Each wall is flat, endless, passes through zero and stands at right angles to its row. A trip goes straight from one point to another. List the walls that it crosses, first one first.
In the rows, 128 means zero.

Walls:
(1): 113, 120
(2): 107, 70
(3): 82, 143
(4): 152, 163
(5): 150, 57
Trips:
107, 85 to 101, 105 => none
121, 151 to 146, 123 => 3, 5
48, 138 to 133, 122 => 5, 3, 1
145, 101 to 94, 170 => 1, 3, 5, 2, 4
163, 142 to 139, 126 => 5
121, 121 to 153, 139 => 3, 1, 4, 2, 5
139, 156 to 110, 172 => 3
138, 154 to 136, 118 => 5, 2, 4

Walls:
(1): 131, 96, 146, 158, 160, 108, 155, 130
(2): 108, 83, 140, 71, 92, 121, 140, 170
(3): 118, 144, 130, 122, 107, 92, 227, 138
(4): 108, 129, 144, 109, 116, 113, 125, 80
Trips:
117, 104, 133, 105, 112, 116, 114, 164 to 113, 140, 125, 210, 129, 114, 98, 177 => 1, 2
140, 107, 123, 121, 156, 150, 108, 82 to 135, 139, 93, 147, 103, 182, 170, 123 => 1, 4, 3
187, 110, 138, 142, 71, 176, 94, 177 to 99, 134, 164, 117, 145, 104, 107, 121 => 4, 1
149, 151, 92, 149, 150, 105, 137, 78 to 109, 129, 121, 127, 126, 127, 144, 132 => 2
134, 128, 223, 133, 118, 179, 137, 100 to 135, 146, 169, 93, 120, 118, 111, 113 => 2, 1

Walls:
(1): 106, 136, 106, 116, 162, 151, 100, 142, 145, 138, 159, 73, 143, 139
(2): 123, 160, 146, 167, 146, 123, 111, 172, 188, 128, 158, 96, 109, 136
(3): 153, 144, 148, 104, 123, 131, 175, 207, 93, 91, 143, 134, 72, 104
(4): 151, 132, 89, 144, 117, 124, 69, 148, 203, 145, 114, 157, 110, 106
Trips:
119, 160, 104, 141, 84, 112, 112, 155, 95, 118, 117, 170, 131, 155 to 129, 154, 101, 135, 81, 102, 133, 149, 143, 149, 145, 131, 169, 101 => 2, 3
110, 86, 132, 127, 130, 145, 129, 89, 50, 136, 128, 102, 142, 122 to 126, 152, 114, 132, 91, 161, 98, 100, 133, 87, 153, 140, 111, 173 => 4, 2
129, 70, 97, 120, 148, 117, 140, 98, 87, 90, 107, 121, 148, 112 to 158, 161, 163, 149, 119, 119, 150, 142, 116, 126, 138, 112, 93, 122 => 3, 2
109, 157, 104, 130, 119, 144, 124, 169, 143, 84, 136, 126, 153, 149 to 192, 189, 83, 179, 130, 141, 153, 124, 74, 102, 163, 100, 151, 207 => 4
128, 132, 142, 153, 100, 143, 132, 119, 85, 120, 94, 153, 96, 139 to 90, 128, 80, 147, 176, 113, 139, 160, 110, 105, 141, 131, 100, 96 => 2, 1, 4
167, 119, 205, 87, 100, 111, 137, 131, 104, 98, 172, 119, 116, 141 to 151, 137, 108, 148, 150, 89, 145, 143, 125, 105, 154, 180, 111, 129 => 2, 4

Walls:
(1): 104, 95, 116, 128, 129, 153, 140, 125, 127, 86, 176, 181, 54, 163, 108, 116, 123, 139, 127, 113, 125, 121, 106, 109, 149, 65, 99, 148, 138, 173, 123, 113, 134, 138, 91, 155, 146, 145, 137, 93, 155, 115, 110, 176, 111, 83, 128, 156
(2): 109, 120, 71, 111, 123, 127, 124, 150, 122, 122, 176, 124, 112, 175, 94, 126, 67, 133, 154, 133, 121, 125, 139, 149, 126, 133, 172, 114, 129, 121, 110, 141, 127, 134, 114, 181, 148, 122, 133, 51, 144, 108, 92, 99, 106, 130, 159, 59
(3): 156, 118, 104, 117, 63, 111, 77, 149, 139, 114, 166, 118, 136, 126, 117, 103, 136, 140, 142, 145, 88, 124, 137, 147, 95, 116, 148, 119, 127, 67, 63, 77, 121, 145, 143, 142, 146, 110, 92, 124, 134, 142, 111, 107, 92, 111, 135, 110
(4): 131, 105, 186, 149, 127, 120, 144, 71, 127, 152, 115, 155, 99, 159, 89, 147, 97, 115, 113, 143, 136, 148, 121, 135, 168, 122, 79, 111, 119, 118, 132, 134, 119, 99, 107, 142, 101, 106, 147, 165, 149, 75, 64, 101, 130, 142, 82, 85
(5): 171, 163, 134, 126, 98, 126, 89, 108, 139, 167, 82, 96, 84, 139, 94, 128, 111, 78, 130, 122, 116, 116, 140, 189, 146, 134, 101, 145, 77, 175, 72, 115, 135, 151, 90, 102, 135, 127, 129, 108, 115, 102, 89, 125, 83, 154, 132, 164
(6): 196, 141, 131, 63, 80, 134, 147, 126, 106, 90, 179, 80, 118, 111, 145, 156, 126, 128, 115, 164, 129, 134, 108, 156, 117, 149, 131, 182, 150, 169, 128, 146, 83, 95, 71, 147, 155, 171, 127, 93, 75, 142, 140, 133, 133, 81, 109, 119
Trips:
112, 39, 89, 152, 61, 123, 170, 127, 104, 93, 90, 147, 146, 100, 132, 103, 140, 117, 115, 160, 195, 91, 123, 91, 84, 170, 112, 165, 149, 109, 124, 151, 121, 153, 173, 133, 148, 143, 43, 128, 130, 118, 131, 123, 152, 104, 101, 156 to 165, 98, 149, 88, 107, 185, 112, 130, 95, 145, 153, 126, 130, 112, 136, 142, 75, 74, 110, 152, 124, 144, 145, 107, 158, 145, 121, 102, 182, 93, 94, 162, 71, 178, 127, 139, 106, 136, 146, 69, 100, 93, 173, 110, 78, 138, 131, 107 => 2, 4, 5
180, 83, 106, 128, 131, 132, 158, 114, 112, 177, 125, 147, 84, 99, 116, 119, 116, 140, 134, 92, 108, 140, 112, 171, 108, 93, 118, 147, 148, 141, 99, 114, 88, 127, 124, 113, 136, 68, 165, 132, 109, 103, 157, 93, 108, 122, 122, 123 to 115, 165, 123, 142, 107, 161, 82, 109, 136, 125, 124, 121, 125, 131, 94, 127, 163, 140, 142, 143, 138, 157, 141, 145, 106, 125, 153, 92, 125, 143, 137, 136, 135, 110, 157, 173, 63, 148, 140, 72, 125, 112, 142, 127, 120, 144, 132, 112 => 1, 6, 4
134, 151, 137, 138, 71, 131, 170, 109, 177, 149, 164, 76, 51, 136, 121, 135, 132, 116, 144, 149, 159, 105, 144, 153, 115, 87, 147, 102, 192, 119, 163, 95, 107, 108, 144, 132, 143, 126, 132, 121, 159, 142, 95, 113, 127, 109, 124, 156 to 112, 101, 103, 187, 109, 152, 151, 111, 124, 101, 141, 135, 93, 81, 93, 158, 109, 113, 90, 98, 127, 122, 163, 93, 116, 99, 131, 147, 141, 95, 163, 118, 120, 138, 83, 145, 115, 106, 110, 145, 149, 135, 79, 142, 138, 126, 135, 123 => 5, 6, 3
148, 104, 141, 87, 115, 96, 148, 99, 116, 182, 177, 81, 105, 114, 143, 99, 148, 162, 125, 165, 117, 99, 131, 100, 139, 143, 81, 120, 126, 131, 180, 161, 135, 121, 103, 84, 172, 57, 105, 128, 149, 118, 107, 128, 130, 147, 138, 168 to 130, 124, 97, 97, 172, 123, 140, 141, 103, 122, 155, 140, 166, 121, 108, 110, 140, 146, 129, 127, 138, 125, 125, 148, 124, 137, 176, 82, 113, 132, 155, 150, 152, 163, 134, 129, 118, 131, 124, 184, 104, 101, 91, 139, 165, 158, 143, 149 => 5, 6, 4, 2

Walls:
(1): 148, 153, 113, 113, 120, 124, 122, 120, 151, 97, 83, 86, 181, 182, 126, 114, 121, 137, 140, 126, 127, 113, 85, 130, 124, 126, 103, 55, 138, 148, 51, 116, 164, 70, 175, 90, 146, 162, 136, 71, 176, 123, 54, 116, 93, 89, 135, 129
(2): 116, 127, 185, 158, 111, 85, 124, 129, 80, 130, 100, 150, 87, 128, 118, 116, 151, 164, 144, 143, 128, 88, 80, 118, 121, 104, 161, 118, 139, 115, 123, 108, 137, 136, 155, 118, 99, 115, 75, 102, 126, 111, 98, 132, 181, 141, 140, 139
(3): 126, 131, 174, 150, 192, 129, 90, 126, 150, 109, 73, 113, 129, 130, 116, 55, 95, 149, 139, 124, 109, 139, 134, 124, 124, 65, 101, 97, 129, 145, 76, 99, 100, 124, 158, 123, 102, 84, 183, 109, 132, 143, 131, 129, 86, 104, 116, 126
(4): 105, 153, 122, 107, 154, 126, 102, 132, 156, 135, 163, 131, 173, 98, 153, 89, 176, 136, 171, 127, 142, 153, 122, 96, 148, 204, 152, 134, 82, 135, 154, 146, 141, 132, 99, 95, 178, 125, 139, 107, 96, 138, 156, 150, 108, 126, 182, 75
(5): 109, 116, 139, 125, 128, 118, 143, 145, 112, 169, 127, 142, 144, 104, 93, 110, 140, 139, 131, 169, 92, 126, 122, 143, 118, 144, 109, 180, 143, 124, 116, 127, 116, 145, 131, 149, 93, 112, 100, 129, 125, 163, 123, 102, 160, 121, 102, 134
(6): 121, 143, 126, 147, 135, 124, 114, 114, 160, 106, 100, 74, 155, 97, 99, 82, 115, 136, 137, 136, 79, 148, 119, 119, 89, 146, 168, 114, 149, 165, 155, 128, 172, 142, 112, 157, 107, 168, 113, 78, 129, 148, 109, 152, 141, 90, 135, 157
(7): 55, 120, 45, 122, 116, 121, 119, 110, 130, 162, 105, 121, 138, 49, 105, 87, 151, 74, 131, 164, 119, 112, 158, 142, 97, 141, 133, 166, 149, 124, 119, 166, 71, 100, 154, 131, 115, 92, 165, 157, 156, 115, 134, 136, 154, 142, 195, 157
(8): 147, 156, 86, 97, 164, 104, 105, 135, 148, 131, 160, 105, 127, 143, 185, 150, 67, 119, 75, 137, 141, 101, 91, 163, 118, 202, 89, 119, 124, 132, 88, 92, 172, 116, 146, 88, 165, 131, 127, 136, 134, 129, 145, 123, 106, 136, 98, 116
(9): 147, 156, 77, 138, 141, 134, 80, 167, 143, 92, 134, 105, 125, 85, 161, 141, 199, 185, 109, 91, 92, 179, 142, 112, 147, 154, 129, 130, 158, 158, 201, 66, 102, 122, 121, 155, 168, 139, 154, 113, 145, 116, 110, 73, 122, 182, 164, 136
(10): 173, 120, 82, 116, 200, 122, 105, 95, 183, 91, 196, 121, 172, 100, 163, 154, 154, 120, 101, 110, 146, 152, 86, 129, 128, 165, 99, 146, 58, 110, 71, 138, 195, 178, 119, 150, 109, 107, 156, 99, 141, 163, 142, 176, 107, 152, 121, 152
Trips:
101, 100, 149, 128, 154, 90, 113, 136, 122, 142, 144, 133, 123, 114, 122, 151, 130, 108, 114, 170, 165, 100, 126, 150, 110, 148, 121, 115, 158, 128, 96, 126, 135, 132, 136, 107, 91, 120, 148, 146, 112, 80, 115, 110, 117, 136, 121, 148 to 108, 135, 91, 135, 70, 93, 117, 88, 97, 110, 133, 124, 154, 37, 191, 105, 152, 151, 116, 142, 94, 181, 160, 176, 174, 144, 133, 106, 123, 174, 98, 195, 170, 119, 120, 66, 144, 80, 97, 93, 112, 146, 154, 133, 180, 134, 113, 146 => 3, 4, 6, 9
134, 106, 153, 109, 134, 59, 178, 150, 130, 114, 100, 148, 130, 101, 176, 127, 163, 124, 87, 148, 89, 152, 176, 119, 106, 153, 111, 140, 122, 157, 173, 132, 152, 122, 162, 139, 123, 87, 85, 124, 142, 132, 151, 140, 111, 137, 97, 105 to 142, 91, 135, 129, 171, 108, 112, 76, 110, 110, 114, 110, 145, 120, 147, 110, 113, 178, 144, 111, 115, 134, 96, 135, 157, 116, 125, 138, 146, 93, 148, 88, 137, 126, 126, 148, 109, 116, 158, 163, 113, 109, 151, 144, 107, 121, 165, 117 => 3, 5, 8
96, 107, 121, 143, 146, 134, 138, 131, 130, 112, 164, 152, 151, 140, 144, 75, 133, 90, 142, 59, 144, 102, 118, 148, 206, 104, 121, 92, 135, 100, 126, 167, 138, 99, 170, 134, 165, 129, 99, 153, 101, 116, 126, 151, 184, 110, 110, 76 to 95, 128, 107, 157, 156, 106, 117, 74, 80, 115, 168, 106, 129, 129, 146, 151, 134, 99, 111, 96, 86, 160, 178, 139, 129, 123, 111, 167, 113, 134, 156, 103, 151, 109, 149, 123, 121, 131, 91, 100, 87, 123, 136, 108, 178, 182, 45, 193 => 1, 8, 10, 4, 5, 9, 6
189, 150, 139, 120, 128, 100, 115, 121, 207, 134, 93, 123, 101, 151, 127, 121, 90, 132, 146, 102, 101, 127, 129, 135, 144, 114, 111, 154, 129, 155, 127, 136, 114, 65, 123, 136, 122, 125, 119, 123, 160, 160, 99, 92, 102, 138, 151, 154 to 108, 151, 76, 182, 120, 93, 99, 136, 82, 164, 124, 120, 120, 166, 84, 93, 151, 90, 122, 121, 120, 143, 111, 126, 71, 128, 112, 169, 152, 155, 120, 134, 181, 107, 92, 133, 130, 178, 117, 161, 164, 72, 72, 178, 131, 156, 114, 149 => 7, 2, 5, 3, 9
